Rows are points. The window is the flat piece filled in between its corners: a triangle in 3 columns, a solid with four corners in 4, and so on. A path goes straight from each point to the next, and from the last back to the first. After which points does the path pass through the window?
(in the rows, 128 means zero)

Window (4 x 4):
[[192 170 150 132]
 [ 75 113  79 103]
 [114  79  86 103]
 [191 162 132 179]]
Path:
(1): [201 166  78 157]
(2): [170 157  67 149]
(3): [136 154 178 162]
(4): [141 132 147 166]
(5): [180 154 106 155]
(6): [216 173 101 146]
(7): [150 131 172 148]
(8): [154 135 165 164]
Through the window after points: 4, 8

Window, 8 rows:
[[ 51 151 100 187 121 106 181 125]
 [152 150  80  89 124 103  50 124]
 [169 142  48 119 124 141 139 170]
 [131 128  50  63 159 134  69 189]
 [ 61 124 144 148  78 106 216 123]
 [102 158 180 124 152 159 108  77]
 [ 64 105 111 188  69 146 168 135]
 [106 104 135 105 180 137 113  33]]
Path:
(1): [106 155  75  85  87 150 137 116]
(2): [ 90 157 115  80  76 187 145  85]
(3): [103 126 180 170 190 107 111  95]
(4): [127 108 127 142 133  89  97 169]
(5): [124 174  40  89 126 153  69  94]
(6): [ 51 157  86 140  86 133 163 100]
(7): [ 94 141 109 166 144 103 141 135]
(8): [101  97  95 176 152  80 123 170]
Through the window after points: 2, 6

Window, 11 rows:
[[190 159 110  67  97 181 140 162  54 110 152]
 [123  87 215  68 134 135  69  55 124 169 185]
 [113  92  71 196 116 156 141 148 187 209 121]
 [173 213 156 111  47 151 117 104  86 127 157]
 [169 134 154 108 144  88  84 181 105  84  70]
 [ 51 114 113 163 156 113  93 114  81 163 168]
 [130 134  59 163 197 115 140 101 102 147  45]
 [ 24 114 106  79 152 185 103 198 158 192  62]
 [201 195 160 133 149 141 142 133 133 132 159]
 [ 94 193 131  85  65 182 159  82 179  56 180]
 [160 137 212 134 159  31 195  61  99  94 110]]
Path:
(1): [128 116 137 129 118 199 120 125  92  97 138]
(2): [121 151 123  86 135 112 117 128 116 162 131]
(3): [159 188  91  72 116 108 132 133 145 116 145]
(4): [120 139 181 149 127 206 140 120 107 126 140]
(5): [147 129 211 148 115 202 126 118  93 133 124]
(6): [125 157 124  88 115  99 116 116 146 138 178]
(7): [114 137  92  90 130  34  67 121  85 152 154]
(8): [144 130 170 112 120 165 126 122 121 113 103]
(9): [117 132 148 140 151 180 132  93  94 106 141]
(10): [154 176 136  70 102  36 120 140 111 153 109]
(11): [126 163 117  97 119 117 155 110 122 133 147]
(12): [121 107 230 171 148 200 118  89 107 146  93]
Through the window after points: 1, 3

Window, 14 rows:
[[205 147 100 143 133 108  79 146  47 102  90 121 143 164]
 [113 120 108 167 177 150 143 163  81 124  93 125 172 144]
 [150 106 158 156 110 114 110 105  93 192  95 137 135  85]
 [ 89 149 146  48  52 170  87 120 120  51 177 172  98 156]
 [133  95  95 125 109  83 129 146 101 140 153 168 175 157]
 [138 110  93 168 106 130 193  99 144 139 109 110 137 109]
 [100 136 150 125 128  91 149 135 143 134 122 126  69 121]
 [125 142 146 158 141 119 100 103 163 151  99 104 182 125]
 [172 116 185 141 133 113 148 136 121 150 122 109 190 108]
 [145 132 136 169 102  82 162 128  87 150  57 141 179 143]
 [107 195 119 117  48 133 127 137 117  91 248 227 177 127]
 [179 116 171 194 121 145 103 159 161 142 105 163 188 134]
 [125 135 132  69 136 107 122 142 143 131  98 172 127  76]
 [162 192 100  61  35 190 126 149 115 249 126  98 118 161]]
Path:
(1): [132 166 118 118  97 124 141 110 117 152 145 162 141 145]
(2): [182 137 138  98 149 150 118 104 114 139 137 170 158 179]
(3): [120 148 126 130  87 127 129 163 129 134 116 123 151 114]
(4): [129 120 146 133  92  97 118 158 105 129 128 139 158 114]
(5): [156 135 101 145 155 148 154  48 121 198  90 159 105 146]
(6): [162 135 151 119 135 156 132  79 115 121 121 153 134 144]
(7): [115 130 137 131  87 111  97 174 142 141 119 147 158 106]
(8): [144 131 114 105  43 164 114 197 119 158 162 117 157 117]
Through the window after points: 4, 6, 8
